Rows are points. To make a cloud, some directions were put in groups of two or more. Within a group, all points are equally far from the middle, so they leave a hole (a ring in 2 directions, a hollow ball in 3). The other directions are filled evenly. Then the cloud was stretched, turned, moved and blurred a little. How many holes are there, and how many directions does each take, smallest first?

Cloud (21 x 3):
[[-2.55 -0.04 -2.53]
 [-0.63 -3.19 -1.18]
 [-2.28 -3.60 -0.08]
 [ 1.13 -0.88 -3.16]
 [-1.51 -2.12 -2.03]
 [-2.56  1.40 -3.41]
 [-1.25  3.43 -1.11]
 [-1.39 -3.49 -0.74]
 [-3.30 -1.14  0.65]
 [ 2.45  0.99 -1.68]
 [ 0.44  2.74 -0.06]
 [-0.82  2.90 -0.19]
 [-2.46  0.61  1.16]
 [-1.45 -2.28 -1.89]
 [-2.92  0.43 -1.50]
 [ 1.78 -0.56 -2.76]
 [ 2.32  0.81 -0.87]
 [-3.25 -1.05  1.47]
 [-2.87  0.61  0.08]
 [ 1.90  1.08  0.08]
 [ 2.09 -0.82  0.47]]
Holes: 1 (2)

Cloud (20 x 3):
[[-2.04 -1.76 -3.35]
 [-3.51  0.72 -1.48]
 [-2.59  1.89  0.13]
 [ 0.13  1.36  1.67]
 [ 0.86  1.84  0.51]
 [-0.66  1.29  1.85]
 [ 1.98 -2.50 -1.53]
 [-0.42 -1.84  2.43]
 [-0.69  0.59  2.21]
 [ 1.43 -1.30 -2.90]
 [ 0.56 -2.60  1.93]
 [-1.23  2.00  1.17]
 [-0.23 -2.35 -3.48]
 [-0.33 -3.02  1.96]
 [-2.68 -3.42  0.27]
 [-1.90 -0.30  2.25]
 [-3.86 -1.30 -0.69]
 [-3.56 -1.01  0.77]
 [ 1.98  0.77 -0.21]
 [ 1.96 -2.68 -1.48]]
Holes: 1 (3)

Cloud (32 x 4):
[[-0.06  2.70  1.37  3.70]
 [-3.55  0.92  0.38 -0.69]
 [-1.90 -0.79 -1.38  4.75]
 [-0.21  3.74  2.55 -1.10]
 [-0.67  4.38 -0.54  0.65]
 [ 1.72  0.30 -1.48  0.07]
 [-2.15 -1.09 -0.13  4.21]
 [ 0.86 -0.58  0.24  0.13]
 [ 1.95  0.87  1.44  1.80]
 [-1.57  3.74  1.69  0.87]
 [-3.53  1.57  3.79  2.73]
 [-1.48 -1.78  1.19  2.17]
 [ 0.68  2.55  0.93  4.27]
 [-3.49 -1.09  3.38  1.81]
 [ 0.87  2.37  1.63  3.19]
 [-1.81  0.26 -2.34 -0.09]
 [-2.81  1.18  0.92  4.30]
 [ 1.51  2.12  1.25  1.67]
 [-2.76  1.06 -0.74  3.53]
 [-0.15 -1.45 -1.56  2.67]
 [-2.61 -1.09  1.05  3.67]
 [-0.22 -1.58 -0.07  1.94]
 [ 2.13  1.84 -0.73 -0.10]
 [-3.11 -0.36  1.31 -0.22]
 [-0.13 -1.72  0.33  2.10]
 [ 1.23  0.32  1.63 -0.54]
 [ 2.16 -0.23 -1.09  1.79]
 [ 2.05  2.05 -0.32  0.94]
 [-1.38 -0.46 -1.07  0.14]
 [ 1.18  1.70  2.86  0.18]
 [-2.46 -0.19 -0.47  1.33]
 [ 1.29 -0.18 -0.60  0.09]]
Holes: 1 (2)

Cloud:
[[ 0.71 -0.70 -2.30  0.86 -0.93 -4.88]
 [ 2.75 -1.55 -2.82  0.63 -0.12  1.47]
 [ 1.53 -0.40 -4.27 -0.82 -2.63 -1.73]
 [-0.88  0.25  0.35  1.31 -3.23  0.64]
 [ 0.72 -1.75  1.44 -0.16 -3.63 -0.66]
 [ 2.65 -0.32 -0.42 -2.10  0.43 -1.93]
 [ 2.34 -0.21 -0.68  1.09 -0.92 -4.09]
 [ 1.77  1.58 -2.64 -0.28 -2.40  0.50]
 [-3.20 -0.79 -0.82  1.23  1.61 -0.47]
 [ 3.20 -2.04 -1.71 -0.89  0.17  0.79]
 [-1.34 -0.20 -1.47 -0.85  0.50  2.97]
 [ 0.85 -0.09 -0.82 -0.03 -0.82  3.11]
 [ 0.98  1.14  0.65 -1.33 -0.21  0.61]
 [ 1.18  1.07 -1.68  2.85 -0.31  0.04]
 [ 0.23 -1.31 -0.45  3.07 -1.36  1.70]
 [ 2.11 -1.75 -0.22 -2.81 -0.69  0.95]
 [-1.34 -1.18 -3.72  1.27 -0.58 -3.61]
 [-2.71 -0.97 -3.50  0.91 -2.33  0.94]
 [-0.50  0.78 -4.32  0.05 -0.06 -1.88]
 [-0.89 -1.21 -4.91  0.82  0.29 -0.13]
 [-3.11 -2.39 -1.93  0.07  1.24  0.87]
 [ 0.70 -2.56 -3.45  1.64 -0.38 -3.79]
 [ 2.28 -1.17 -1.40 -2.03 -3.17 -2.96]
 [ 0.58  0.15 -4.30  1.48  0.05 -1.75]
 [-0.69 -1.22  1.75  1.14  1.21 -2.39]
 [-0.36 -0.04 -0.75  2.70 -2.26  1.58]
 [-1.47 -2.74 -2.99 -2.67 -3.06 -0.59]
 [-1.12 -0.89 -2.54 -4.11 -1.92 -0.06]
 [ 2.84  1.20 -1.82  0.42 -1.09 -1.56]
 [-1.10 -2.26 -0.31  1.63 -3.64 -3.07]
 [ 1.26 -1.24 -4.12 -0.34 -2.12  1.99]
 [-0.85 -1.40 -1.50 -3.84  0.43 -2.55]
 [-0.63 -4.29  0.64  1.47 -1.84 -0.44]
 [-2.10 -1.03  0.33 -3.04  0.54 -2.03]
 [ 0.17 -0.98  0.83  3.32 -1.98 -1.00]
 [ 0.22 -1.05 -0.39 -0.23 -3.90  1.88]
 [-1.49 -4.01 -0.68 -2.62  0.48 -0.84]
 [ 2.28 -0.34  0.26 -1.90 -1.41  1.13]
 [ 0.34 -1.89 -1.34 -2.53 -4.37 -0.99]
 [-0.41 -1.08  0.57 -0.57 -0.68 -4.97]
 [-0.94 -1.66  0.71 -3.42 -0.62 -2.63]
 [-2.62 -3.32 -1.11 -2.08 -2.01 -2.54]
 [-1.75  0.67  0.06 -0.12 -3.44 -0.18]
 [ 0.44 -3.60  0.70 -0.27  0.74 -3.91]
 [-1.88 -2.76 -0.35  1.06 -3.22  0.82]
 [ 2.05 -2.08  0.45 -0.78  1.55 -0.25]
 [ 1.41 -1.77  0.51  3.13 -0.32 -3.07]
 [ 0.99 -4.21 -0.34 -2.21  0.15 -0.25]]
Holes: 1 (6)

Cloud:
[[ 1.99 -1.52  1.97 -2.00  1.42  3.68  0.71 -1.30]
 [ 1.19  1.54  4.72  1.20 -2.53  1.99 -1.38  0.82]
 [ 0.27  0.30 -0.71  0.20  1.03 -0.16  2.72 -4.36]
 [ 2.70  0.08  1.03  0.96 -0.99 -1.54 -3.63  0.15]
 [-0.03  3.47  0.71  0.51 -1.64 -1.41 -1.21 -2.62]
 [-0.63  3.18 -0.06 -2.95  0.55 -2.21  2.91 -0.12]
 [ 1.61 -1.76  2.62 -0.79 -3.08  1.89  4.03 -1.00]
 [ 3.02 -1.98  0.45  0.14 -0.46 -0.07  1.53  2.89]
 [ 1.79  3.86  1.67  0.34  0.64 -0.62 -2.26 -1.85]
 [-1.81 -0.36  1.24 -1.64 -0.83  2.34 -0.20 -3.17]
 [-0.42 -0.49 -0.80  3.67 -2.68 -1.72  0.45 -1.81]
 [-0.02  4.35  0.30  0.39 -1.10 -0.76  1.71  2.74]
 [ 1.86 -1.40  0.52 -2.43  3.83  2.02 -0.55  0.40]
 [ 2.47 -0.06 -1.57  1.12 -2.70  0.12  3.10  2.40]
 [-0.24  2.22  2.80 -1.91  3.45  1.08  2.53 -0.69]
 [ 3.70  2.90  2.80 -0.15  0.97  2.91 -0.14 -1.64]
 [ 2.12  3.05  3.96  1.23  2.07  1.47 -1.05 -1.52]
 [-0.51 -3.54  0.97  0.10 -0.96  1.77 -1.34 -1.05]
 [ 3.03 -0.64  2.79 -3.06  2.61  0.62  0.03  3.29]
 [ 0.47 -1.72  0.01  0.78  2.38 -1.34 -1.35  2.31]
 [ 3.05  2.18  0.84 -2.86  1.04  0.14 -2.32 -1.60]
 [-0.17 -2.36 -0.44 -2.39  0.96  0.54  4.64  1.10]
 [ 0.18  1.58 -2.26 -3.00 -0.23  1.01  3.61 -0.48]
 [ 0.32 -0.43 -2.35  0.71  0.89 -2.69  0.71 -0.52]
 [ 2.26 -2.99  1.67 -1.30  0.31 -0.36 -1.13  2.10]
 [ 2.44  2.39  0.31 -1.80  0.10 -0.05  0.76 -3.80]
 [-1.65  0.37  2.62  2.08 -2.80 -1.53  1.33 -0.81]
 [-1.06 -3.64 -0.25  1.65 -1.43  0.05  2.41 -1.04]
 [-0.51 -0.45  0.13 -0.01 -2.27 -0.47 -3.19 -0.49]
 [ 0.91  1.40  0.10  0.37 -2.38  1.44  3.72  3.17]
 [-0.20  0.47 -2.57  2.08  1.62 -0.57 -0.43  1.12]
 [-0.50  1.86  1.30  2.36  1.14  4.42 -1.08  0.06]
 [-0.24 -1.03  0.95 -3.11 -1.88 -0.79  3.44  1.57]
 [-1.08 -1.14  1.05 -2.74  0.28 -2.49  2.99 -0.27]
 [ 4.16  0.31  0.67  1.51  2.11  0.31 -1.19  0.57]
 [-1.77  2.82  3.78 -0.53  0.45 -1.12 -0.25  2.17]
 [ 1.19  4.06 -0.45  1.60  2.09  0.84  1.90 -0.90]
 [ 2.84 -0.49  3.02 -2.13  0.61  0.19  2.20  2.05]
 [ 2.81  1.41  3.42  0.92 -2.57  2.76  1.47 -0.03]
 [-2.30  0.00  3.23 -1.38  0.35  3.12  1.19  2.89]
 [ 2.28 -3.04  0.17  1.16  0.07  0.30 -0.95  1.56]
 [-1.63  3.26  3.50  0.38  0.69 -0.92 -0.87  2.27]
 [-1.01 -0.97 -1.84 -0.85  2.92 -1.70  0.93  0.83]
 [-0.97  2.93  2.20 -1.60 -2.75  1.41  0.54  0.66]
 [-2.01 -1.14  1.81 -1.32  0.42  1.61  5.02  0.50]
 [ 0.98 -1.67 -0.75 -3.50 -1.06  0.05  2.44 -1.51]
 [ 5.18  1.16  0.88  0.31 -0.26 -0.33 -0.06 -1.31]
 [ 2.04  0.25 -0.18 -2.81  0.53 -0.06  3.03  3.63]
 [ 2.83  0.76  2.94  0.51  0.28 -1.91 -2.42  1.10]
 [ 0.10  1.86  0.63 -2.63  0.47 -1.73 -1.84  0.98]
 [-2.02  0.60  4.24 -2.16  2.28  3.13  0.34  0.39]
 [-1.31  0.59  1.32 -2.98 -1.01 -0.28 -1.74  1.05]
 [-1.88 -1.08  2.52 -0.79  1.91  4.21  0.47  1.18]
 [-0.20 -1.21  3.32 -2.61  0.03  3.36  0.76 -1.43]
 [ 2.29 -0.76  2.91  1.60 -1.26 -0.23  1.47  2.12]
 [-2.16  2.67  3.37  1.49  0.29 -0.42  4.15  0.89]
 [ 2.34 -0.40  1.45  0.20  3.95  2.99  1.79  1.65]
 [ 0.01  3.56  0.23 -1.93 -1.38  2.48  1.67  1.46]
 [ 0.96  3.48  2.74 -0.92  1.92  1.61 -0.20 -2.66]
 [ 3.49 -1.42  0.26  2.69 -1.51  1.30 -1.27  0.76]
 [-1.05  2.69 -0.95  0.37 -3.73 -0.80  0.71 -0.42]
 [ 1.56  3.55 -0.11  2.80  1.42  1.55  0.55  0.00]
 [ 1.35  0.31  2.55  2.07  0.61 -2.40  2.66  1.53]
 [ 3.88 -1.25  1.58 -0.02 -0.59  2.64  0.74  2.22]
 [-0.34  1.52  2.22 -0.45 -0.07 -3.02  0.70 -2.58]
 [ 4.27 -0.19 -0.86 -0.96 -1.15  3.40  0.43 -1.00]
 [ 1.02  1.64  4.57 -0.44 -0.35  4.09  0.89 -0.02]
 [ 2.35 -0.77  0.76 -3.19 -3.23  2.62  0.91 -0.15]
 [-0.25 -1.59  0.64  1.13  2.24 -0.94 -1.99  0.92]
 [-0.34  4.18  0.37 -0.76 -1.92  0.05 -0.75 -0.59]
 [ 1.80  1.68  1.64 -1.50 -2.19  0.20  1.67  2.92]
 [ 2.94  0.80  0.04 -0.84  1.85  1.62 -0.61 -3.09]
 [ 0.06  1.79 -4.17  0.45 -1.53  0.65  1.85 -1.03]]
Holes: 1 (6)

Cloud (78 x 8):
[[-0.55  0.21 -0.55  4.30  1.90  2.52  2.39  2.26]
 [ 1.03 -0.70 -1.49  4.34  3.31 -0.06  1.40  1.25]
 [ 0.99 -0.63 -0.85  0.85  3.91 -0.75  2.29  3.03]
 [-1.61 -1.52  0.51 -0.04  3.78 -0.73  3.06  0.18]
 [-0.60  0.13  2.64  2.42  2.68 -0.52  1.58  0.18]
 [-0.99 -1.49 -2.79 -0.34  4.81 -1.52 -0.28  3.42]
 [-2.92 -0.89  2.25  1.35  2.52  1.27 -0.86  2.70]
 [ 1.34  0.95  1.20 -1.10  0.67 -1.33 -0.26 -2.69]
 [-2.77  1.35  1.73 -0.51  1.49 -1.85  0.64 -2.00]
 [-2.35 -0.55 -2.78 -0.83 -1.57 -1.34 -0.91 -0.52]
 [ 0.33  2.15  0.14  2.43 -1.75  1.95  0.70 -4.59]
 [ 0.16  2.37 -2.22 -1.43  3.68 -1.38  2.61  0.75]
 [-1.42 -0.27 -1.40  0.84  2.56 -0.27 -2.04 -0.77]
 [ 1.29 -0.87  2.45  1.92 -0.11 -0.32  0.04 -1.43]
 [-0.56  1.56 -2.23  1.71  0.99 -1.25 -1.32  0.72]
 [ 1.06  1.54 -0.09 -0.37 -0.73 -3.83 -0.80 -2.65]
 [-0.17 -0.43 -0.10 -3.73  2.48 -4.79  0.21 -1.44]
 [ 1.94  1.54 -1.39  1.49  2.63 -3.34  1.62 -1.94]
 [-2.64 -0.16  2.23  0.32 -0.90  0.84 -0.92  3.66]
 [-0.69 -2.34 -2.70  2.81  3.13 -4.86  0.46  1.03]
 [ 0.65 -0.87  3.55  1.48  1.70 -0.88 -0.27 -2.36]
 [ 0.02 -1.26  2.85 -1.16 -1.37  0.26  0.82 -1.47]
 [-1.66  1.24  0.77 -0.29 -1.95 -1.67 -2.89  2.56]
 [-0.50  1.16 -1.06 -1.69 -1.44 -1.01 -2.05  0.62]
 [ 2.92  2.53  2.25 -3.85 -1.99  0.20 -0.88  0.16]
 [-1.74 -1.03 -0.28  0.44  0.05  1.52  3.96  1.58]
 [ 0.01  2.84 -2.77 -1.01 -1.28 -1.13 -0.01  2.09]
 [ 2.89  3.14  0.93  1.55  2.89 -1.94  0.15 -0.70]
 [-0.27 -4.05 -0.82 -0.63  0.82 -5.04 -1.57 -0.07]
 [-2.79 -3.10 -0.67  2.01  0.82 -4.02  0.38 -0.19]
 [ 0.69 -1.52 -3.48  4.34  0.90 -1.25 -0.75 -0.75]
 [-0.25  0.15 -3.98  1.13 -0.90 -4.03 -1.45  1.00]
 [ 1.45 -0.48 -2.17  1.46  3.73 -3.08  1.92  3.72]
 [-2.60 -1.74  1.78  2.00  0.07 -3.00  1.72 -3.04]
 [-0.96  2.94  0.37  1.22  0.88  1.98  3.07 -1.08]
 [ 1.66 -0.42  0.63  3.61  0.11 -4.49 -2.27  1.58]
 [-1.73  3.85  2.66 -0.17  0.91  0.62 -0.31  0.69]
 [ 1.81 -2.18  1.03  0.49 -1.72  1.83  0.39 -1.74]
 [-2.09  2.92 -2.03  1.23 -0.18  3.18  1.65  0.37]
 [ 1.33 -0.18 -1.57  1.58  1.48  1.94 -1.75  1.35]
 [ 0.07  1.74  1.22  0.51  3.43  0.27  3.22  1.44]
 [-0.52  3.10  0.39 -0.92  1.78 -3.71  0.13  0.86]
 [-0.07 -3.05 -2.69  0.02 -1.23 -0.34  0.45  0.37]
 [-1.62 -1.54  3.96 -1.77 -2.95 -2.55 -0.01 -0.45]
 [-1.52  2.35 -0.38  0.54 -1.82 -1.16 -1.30  4.63]
 [-2.78  0.79 -1.56 -0.45  0.58 -2.67 -0.01 -1.85]
 [-1.16  0.54 -0.73  0.99  0.17 -0.40  4.72  1.62]
 [-1.45  0.41 -1.27  0.73 -2.36 -2.09  2.45 -4.19]
 [ 0.85  2.04  0.30 -4.05 -1.71 -0.32 -0.34  0.08]
 [-1.59  0.56 -2.13  1.61  0.90 -3.12 -0.65 -3.82]
 [-3.11  1.46  2.51 -2.24  3.74 -0.07  1.78  0.02]
 [-0.07 -0.64  2.92  0.30 -1.00  1.59 -0.81  2.49]
 [-2.76  0.06  3.40 -0.77  1.04 -1.25  1.45 -1.83]
 [-2.83  1.41 -0.43 -0.52 -1.13  0.02  3.76 -1.76]
 [-0.16 -3.84 -1.24  1.52  2.56 -1.04  0.18 -1.42]
 [ 1.93  3.14 -0.73  0.81  0.21  0.54 -2.15  0.28]
 [-1.76 -0.19 -0.01 -0.57 -1.01  2.30 -2.11 -0.39]
 [-2.95 -2.57  4.15  1.18 -0.16 -0.49 -1.28 -0.55]
 [-1.13 -1.18  0.67 -2.56  2.26  2.27  3.70  0.20]
 [-2.86 -2.47  1.96  0.03  3.19  2.78  2.48  0.27]
 [-1.12 -2.10  0.69  2.18 -2.55  0.75 -1.17 -0.74]
 [-4.07  0.87  0.32 -1.22  0.62 -3.13  1.57 -1.85]
 [-0.87  1.80  3.71 -1.39  1.67  0.90 -0.44 -1.69]
 [-1.14 -2.64 -0.34  0.75  2.20  0.01  2.26 -0.35]
 [ 1.68 -1.53  2.91 -1.45  1.40 -2.38 -1.70  1.80]
 [ 0.55 -1.87 -3.77  1.03  2.54 -2.39 -0.20  2.02]
 [-1.95 -2.44 -1.25  2.79 -1.10 -1.09 -0.19 -0.68]
 [-0.73  0.46  0.91  1.71  0.18  4.35 -0.01  3.23]
 [-0.28  0.61  1.18  2.64  3.66  2.46  3.61  0.47]
 [-2.23 -0.64  0.28  0.13 -1.74 -1.64 -3.23 -0.40]
 [-1.60  1.47 -0.24 -1.66 -3.36  0.25 -1.27 -0.78]
 [ 0.43 -0.87  1.58 -0.29  1.57 -3.52  0.63 -1.47]
 [-1.27 -0.40 -1.53 -2.07  1.66 -1.90 -2.06 -0.91]
 [-0.07  0.50  2.47  3.58 -0.08 -0.05  1.55 -1.33]
 [-0.49  3.00  1.42  0.44  2.31  3.52 -1.66  0.98]
 [ 3.52  3.32  1.09 -0.04  0.81  2.55  2.74  2.37]
 [-0.44 -0.13 -2.35  3.34 -0.42 -1.34 -2.35 -2.47]
 [ 2.53  3.52  0.93 -0.58  1.93  1.77  0.77  0.21]]
Holes: 1 (2)

Cloud:
[[ 1.59 -0.09 -3.11 -1.57 -1.75 -1.78  0.39 -0.26  0.77]
 [ 1.54  3.65  0.83 -1.24 -0.96 -2.23  0.21  1.37  0.80]
 [-2.32 -1.22  0.25  0.26 -2.15  0.73  1.42 -2.61 -1.98]
 [-1.28  0.58 -0.43  2.12 -0.30  3.04  2.52  2.66 -1.17]
 [ 1.41  2.18  0.47  0.99  4.57 -0.66  0.54  1.37 -1.81]
 [-0.07  1.05  0.50  2.52  2.30 -4.25 -0.81  2.97  1.60]
 [ 1.37 -0.05 -1.55 -0.60  1.60 -3.59 -1.79  1.00  2.76]
 [-1.55 -0.12 -2.36  2.11 -4.05 -2.63  0.33 -1.38  0.18]
 [-1.12  1.76  2.47  2.57  1.65 -1.20 -2.05  2.44  1.77]
 [-0.69 -1.38 -0.66  4.38  3.28  2.13 -0.08  2.37 -1.63]
 [-0.34 -2.43 -2.34  1.50  1.40 -0.65  0.31  1.18  2.99]
 [ 1.28 -1.25 -2.80 -0.20  2.38 -1.68  3.19  0.85 -0.86]
 [ 2.35  0.09 -0.53  0.62  3.03 -0.79 -3.17 -0.59 -0.47]
 [-1.80 -1.22 -3.45 -0.23 -1.39 -0.86  0.86  1.32 -1.68]
 [ 1.58 -1.31 -1.45  2.54  1.90 -2.93 -1.51 -1.86  0.73]
 [ 1.15 -0.70 -0.20  1.12  1.97 -0.02 -1.41  4.14 -1.53]
 [ 0.74 -2.30 -1.75 -0.83  2.19 -3.71  0.88  2.17  0.84]
 [-2.35 -2.93 -3.11  0.04  1.59  1.04  1.26 -0.89  2.74]
 [-1.12  0.16 -2.95  2.29  0.84 -2.47 -1.27 -0.65  0.62]
 [ 3.00  0.72 -0.71  1.67  1.52 -0.74 -0.78  3.87  1.47]
 [-0.96  0.52  2.79 -2.57 -0.03 -1.25  1.58  0.13 -4.30]
 [-0.82 -4.14 -2.92 -0.57  0.30 -3.49  1.78 -1.53 -0.40]
 [ 1.10  0.86  1.96 -0.04 -1.35 -0.62  3.15  2.19  0.47]
 [-0.79  0.24  1.06  2.29  1.72 -2.60 -0.44  1.12 -0.35]
 [-2.03 -1.26  0.11 -2.48  2.74 -2.84 -2.38 -1.60 -3.61]
 [ 2.84 -0.30 -3.31 -0.68 -2.04  3.63  2.18  1.96  0.12]
 [-0.89 -0.50 -3.10  1.85  0.41  2.40  0.06  2.22  1.48]
 [ 0.58 -0.70  0.34  1.92  0.21 -0.75 -4.20  0.43  0.88]
 [ 1.29  0.92 -1.30  1.03 -0.42 -0.57  2.12  0.17  2.62]
 [-0.27  4.49  0.14  2.92 -1.33 -4.25  1.34  0.65  1.31]
 [-0.51 -0.81  0.82  1.83  4.75  1.61  1.51  0.74 -2.02]
 [-0.68 -0.89  2.65  0.69  0.81  3.13  3.66  2.30 -0.90]
 [ 0.08  1.25  0.09 -1.73  5.13 -2.37  3.14  1.41 -0.64]
 [-0.37 -1.46 -0.12  1.20  1.49 -0.61  1.09 -3.98  0.46]
 [-2.69 -1.52 -2.47  1.21 -0.03  4.90 -1.78 -2.19  0.59]
 [ 1.42 -3.13 -0.10  2.55 -0.74  1.28  0.90  1.35  0.75]
 [-0.84  1.59 -0.08  1.78  1.91 -0.98 -1.08  4.92 -1.74]
 [ 2.27  0.67  1.05  1.16 -1.14 -2.46  2.14  1.91  0.36]
 [ 2.01  2.90 -1.17 -0.36  2.93 -1.59 -4.02 -0.85  1.18]
 [-0.19 -3.10 -2.44  0.78 -2.20  0.43  1.99 -0.55  2.34]
 [ 0.59  3.11 -0.09  0.38 -0.82 -3.05  1.41 -4.08  1.23]
 [-1.05  0.35  2.97 -1.49 -0.89 -1.53  1.96 -0.08 -2.86]
 [-3.06  0.51 -2.20  2.48  0.34 -1.87 -0.69 -1.14  0.62]
 [ 2.28  2.85  1.74  1.42 -2.71 -2.66  0.90  0.95 -1.00]
 [-0.34  0.06 -2.46  2.61 -0.89 -3.92  4.46 -0.96  2.12]
 [-0.10  1.65  1.80 -0.34  1.39 -2.48  3.27  0.96 -2.35]
 [-1.61 -0.62 -3.36 -2.01 -0.34  1.57  1.44  2.98 -1.80]
 [-1.82 -0.81  1.76  2.53 -0.65  3.45  4.67  2.61 -0.39]
 [ 1.27 -0.31 -2.54 -1.46  0.79  4.16 -0.70  1.98  0.25]
 [ 2.15 -1.05 -0.70 -1.78 -0.99 -1.92  2.69  1.60  0.11]
 [ 2.79  0.12  1.58  2.45 -0.06  2.33  0.80 -0.27 -1.15]
 [ 0.53 -3.05 -2.00  2.02 -0.36 -1.02 -4.07 -0.11  0.37]
 [-1.23  0.62  1.29  1.40  3.22 -2.31 -0.60  0.63  4.20]
 [-0.75 -0.45 -1.84 -1.37 -3.10  3.44  4.14  0.91 -1.33]
 [-1.45  2.53  3.09  0.87 -0.59  1.06 -3.38  1.12 -0.11]
 [ 3.32  4.29  2.35  0.72  0.38 -0.69 -0.18  0.33 -0.58]
 [ 1.33  2.86 -1.44  1.06  2.06  0.95  3.75 -0.58 -2.26]
 [-1.16  2.75 -0.68  1.94  2.73  2.25  0.13 -2.32  1.88]
 [-1.59 -2.43  1.94  0.54  0.57 -2.50 -3.54  1.09  1.02]
 [-1.26 -0.69 -1.64 -0.81  0.20 -2.37  2.91 -1.41  1.77]
 [-1.78  1.20 -0.97  0.47  2.09 -1.55 -1.85 -1.26 -2.31]
 [-2.88 -1.28 -1.54 -0.19  1.38 -0.88  2.44  1.78  1.12]
 [-1.14  1.15 -2.62  2.03  1.85 -3.12 -0.25 -3.17 -0.29]
 [ 0.83  2.89  1.29 -0.38 -1.97 -5.34 -3.84 -3.54 -1.32]
 [-0.55 -2.10 -0.75 -0.12  4.94  1.64  3.89 -0.73 -2.01]
 [-1.16  1.77  3.17  3.21  0.85 -0.14  0.48  3.32 -1.65]
 [-1.41 -0.97 -3.50 -2.00  0.33 -0.66  0.56  2.49 -1.72]
 [-2.17  0.84  1.40  0.62  1.60  3.98  1.07 -1.19  1.34]
 [ 0.81 -0.63  0.94  1.18  0.63 -0.59 -1.08 -1.09  1.96]
 [ 0.52 -1.25 -1.29 -0.13 -1.44 -2.52 -1.29 -1.12 -1.12]
 [-1.80  2.46  1.20 -0.94  3.09  0.96 -1.17  0.56  0.48]
 [-2.72 -0.68 -0.67  2.87 -0.55  3.82 -0.15  0.39  0.69]
 [ 1.60  3.48 -0.54  1.03 -1.50  0.30 -0.34  2.27  3.09]
 [ 2.50  1.75 -3.46 -0.78 -0.84  0.73  2.01  1.63 -0.94]
 [-0.61  1.19 -0.76  2.19  3.28 -0.62 -3.04  1.94  1.30]
 [ 0.80  0.36 -4.23 -1.10 -0.81 -1.73 -0.80 -1.63  0.10]
 [-0.36  0.71  0.64 -2.06  4.69 -3.30  1.43 -0.11  1.11]
 [-3.05 -0.52  4.21 -0.41 -0.23 -1.50 -1.58 -1.51 -0.36]
 [ 0.01  0.66  1.30  0.37 -1.30 -2.47  0.99 -1.90  3.14]
 [ 1.46 -1.65 -3.09  0.63 -1.99 -1.76  1.33  2.71 -3.70]
 [ 0.90  0.34  0.70 -1.80  2.53 -1.32 -1.11 -0.64 -1.12]
 [ 3.58 -2.06 -3.56 -2.47  0.81  0.33  2.90 -0.07 -0.31]
 [ 0.72 -1.34  3.95 -2.53 -0.59  0.87 -1.06  1.01 -0.21]
 [-3.60  1.73  2.36  2.73  0.37  1.21  1.19  1.15  2.97]
 [-0.43 -0.10  0.58  0.52 -1.80 -1.86 -0.02 -1.49  1.46]
 [ 0.10  1.40 -1.10 -0.48 -2.89 -1.53 -2.05 -4.88 -1.59]]
Holes: 0
